Every row gives one point. The last column is the point's height on a tilted bowl or saddle (a function of degree 2), plus a little noise. Count its main directions that bend up, bend down and stay straight.
In the rows, zero is written as 128.

Points (17 x 4):
[[117 125 113 144]
 [158  95 156 150]
 [122 121 149 141]
 [183 100 116 168]
 [172  97  87 176]
 [ 55 147 161 181]
 [141  63 110 153]
 [151 133 130 145]
 [153 179 170 160]
 [191 131 168 177]
 [149 124  94 156]
 [ 54 148 137 178]
 [182 169 125 159]
 [150 159 169 156]
 [176 158 132 156]
 [151 138 143 145]
 [149 126 132 144]]
Directions: 2 up, 0 down, 1 straight

Points (22 x 5):
[[ 75 119  86 160  91]
 [116  71 128  67 100]
 [133 114 105 116 126]
 [ 49 175 139 168  71]
 [170 109 142 127 112]
 [101 128 142 136 128]
 [ 93 138  93 138 110]
 [147  77 113 111 102]
 [127 113  53 133  77]
 [ 78  92 116 167 100]
 [104 129 155 128 124]
 [135 105 122  98 127]
 [145  88 154 134 108]
 [145 177 212 155  53]
 [135 148 199 180  97]
 [167  99 104 100 109]
 [ 85 130 161 101 108]
 [ 95  74 149 103  92]
 [124 165  89 133 104]
 [165 121 208 117  64]
 [150 133 130 132 127]
 [140  98 126  91 123]]
Directions: 0 up, 3 down, 1 straight

Points (25 x 5):
[[124 163  80 134 136]
 [ 62 165 130 162 132]
 [161  95 105 141 102]
 [171 116  54 130  79]
 [124 134 209  86 123]
 [ 75 121  93 145 148]
 [147 154 153  87 125]
 [175 139  91 112  78]
 [131 138 134 142 112]
 [108 162 138 159 140]
 [150 163  88 132 106]
 [158 131 117  67 142]
 [159 121 100 143  81]
 [ 78  99 169 142 116]
 [167 114 126 114 101]
 [199  85 143 108 115]
 [172  92 131  83 153]
 [123  58 118 143 214]
 [126 149 116 157 123]
 [131 118 129  55 136]
 [130 140  99 166 123]
 [143 110 177 137 144]
 [ 98 123 135 131 107]
 [202 153  69 102  48]
 [ 77 104  83 131 164]]
Directions: 3 up, 1 down, 0 straight

Points (40 x 7):
[[134 103 165 161 160 153 136]
 [165  80 189 161 154 110 176]
 [114 115 106 173 149 193 139]
 [147 101 128 123 111 181 143]
 [ 55 118 138 155 113 149 189]
 [ 95 161  82 159 122 131 152]
 [109  99 172 104 142  81 145]
 [180 104 102 103 154 162 143]
 [ 85  54 127 122 110 154 227]
 [185 166  97 126 174 140 168]
 [152  83 173 127 119 129 182]
 [147 110 168 148 106  93 173]
 [131 123 125 163 116  80 122]
 [ 84 129 123  96 129 210 158]
 [145  96 123  94 172 130 129]
 [ 67  99 129 164 171  75 136]
 [136 191 102  93 121 166 118]
 [136 169  86 149  87  89 117]
 [111 112 103 132  92 147 144]
 [ 83 101  92 141 103  88 159]
 [157  70  84 120 146  63 131]
 [185 153 144 121  99 143 150]
 [136 113 182  84 175 159 137]
 [157  64 121 143 108 182 181]
 [ 93  95 145 150 129  67 138]
 [137  67 129 103 147 122 150]
 [158  93 145 124 123 117 151]
 [ 95 151 157 116 157  80 146]
 [127 119 154 147 123 123 140]
 [118 126 125 164 103  90 127]
 [104 127  95 168 147 121 132]
 [109 106 186 123 139 104 161]
 [157 117 106 107  81 153 139]
 [ 81 146 212 132 144 199 199]
 [170 124 128  51 134 157 131]
 [ 63 134 130 105 131  85 156]
 [167 158  91  99 126 127 134]
 [124  76 134 146 186 173 122]
 [120 112 132  87  80 150 139]
 [ 92  73  61 139 103  84 195]]
Directions: 3 up, 1 down, 2 straight

Points (47 x 7):
[[119 122 146 105 156 120 113]
 [ 76  98 136 126 115 135 112]
 [121  70 140 124 148 140 130]
 [153 134 108 113 175  98 116]
 [113  53 102 127  59 134  95]
 [ 92 151 105 201 108  80 105]
 [ 95 151 123  86  74  92 100]
 [150 159 122  82 104 170  95]
 [125  50  42 135 139 102 103]
 [113 114 137 109 108 172 105]
 [118 147 174 132 140 123  99]
 [152 112 167 118 189 125 108]
 [127 164 105 101 142 139 119]
 [134 121 118  89 136 164 118]
 [131 142  95  87 112 166 101]
 [112 120 106  71  74 140  84]
 [141 122 142 123 166 156 124]
 [108 147  94 101 152 118 129]
 [148 146 122  98 105 148 110]
 [140 167 115 135  86 145  91]
 [124 249 123 172 157  65  32]
 [128  99 127  97 119 117 124]
 [116 153 134 159 116 118 110]
 [131 132 157 148  71 113 103]
 [ 93 177 120 116 140  78 117]
 [172 109 167 151 117 105 137]
 [166 182 107  95  86 176  68]
 [124 170  88 134 101 163  84]
 [138  73 161 122 130 129 140]
 [117 135  75 130 112 155 102]
 [ 80 136 123 133  90  94 119]
 [106 125 112  87 114  87 126]
 [ 58 148  96 184 177 129  68]
 [117 126 138 105 117  99 117]
 [108 179 134 109 126  89 106]
 [128 125 101 153 132  98 124]
 [168 140 107 195 184 140  90]
 [101 180 164  81 138 183  63]
 [ 84  79 140 169 162 138 105]
 [165 111  97 166  90 146 116]
 [ 77 205  88 152 144 192  34]
 [179 122 122 151 161 208 135]
 [173 101  99 132 109 160 128]
 [120 132 186 122 132 123 101]
 [161 168 139 116 173 136 110]
 [110 173  84 138 131 173  82]
 [152 120 129 149  85  95 117]]
Directions: 1 up, 4 down, 1 straight
